Each row is a point. Examples show where two turns around zero, p and q, send a point. Write where each new point lands after one turn and then the other. Backwards means that the second turn is done in reverse. Each puzzle has new turns, and all numbers are rounded.

Turn p:
[-36 -60  20] -> [-35 -63 -10]
[ 38  48 -43] -> [ 37  63 -16]
[34  5 16] -> [35 -3 15]
[-36   8   8] -> [-36   3  12]
Turn q:
[-33  21   6] -> [-33  21  -6]
[-35  34 -50] -> [-37  -1 -59]
[  9 -38   2] -> [  9 -30  24]
[ -7  47 -41] -> [ -9  14 -60]
[ 25 -41  65] -> [28  4 76]
[ 40 -23  18] -> [41 -9 26]
Where do these land?
q, then p: [15 11 15] -> [16 13 12]
q, then p backwards: [ 18  52 -62] -> [ 18 -35 -73]
p, then q backwards: [  8 -26  -4] -> [  9  -7 -25]
q, then p: [-41 -38  50] -> [-36 -32  57]

Turn p:
[-17  -7 -40  -1  -9  38] -> [-27 -10 -37  10  -8  33]
[-10  16  10 -19  11  -8] -> [  1  27  -1 -13   6  -9]
[ -7  -7   3  12  13 -33] -> [  0   0   9  15  15 -31]
[16  2 -4 -8 13 26] -> [  8  -2  -7 -12  12  28]
[ 1 20 10 15  9 22] -> [ 9 16 11 11  0 27]
[ 37   9  13   6 -30 -76] -> [ 50 -17  16  -2 -25 -69]
[-25 -15   5  -2 -13  20] -> [-34  -1   5  -2 -11  12]
[  5 -17   2  -2   7  10] -> [ -7 -12   4  -7  11   9]
Turn q:
[  2  17  29  -6 -40  29] -> [ -1   8  26 -17 -49  13]
[-12 -22  12   6   1  30] -> [  6 -26   8  12 -14  24]
[ -1 -11  22  22 -31  23] -> [ 14  -7  24  16 -38   5]
[ -8 -31  13  -7 -22  -5] -> [ 12 -31  15  -5 -12 -15]
[-16  34 -18  -2  24 -28] -> [-38  22 -16   2  28 -12]
[ 16  15 -25   8  10 -25] -> [  2  27 -20   4  20 -19]
[  3   1 -37 -17  30  -7] -> [ -4   1 -41  -7  30   3]
[ 16  -3   3  -5  28 -18] -> [ 8  7  2 -5 36  1]
Where do these land?
q, then p: [ 10 -16  -2 -27 -16 -39] -> [  9  -2  -5 -26  20 -41]
q, then p backwards: [  0 -15   1 -12 -32  30] -> [ 22   3  -1  -3 -41   9]
q, then p backwards: [ 23  16 -27  32   1 -15] -> [-17  38 -15   5  17 -23]
p, then q: [  5   8  25 -31 -10  14] -> [-11  -1   3 -40 -13   9]
q, then p: [-34  16  -1  11  -8  27] -> [-31  -2   2  19 -29  11]
q, then p: [-5 -4 24 18 26  3] -> [-3  6 28 11 15 22]
p, then q: [  0  -5 -21   9  39 -21] -> [  1  12 -12  24  40   3]
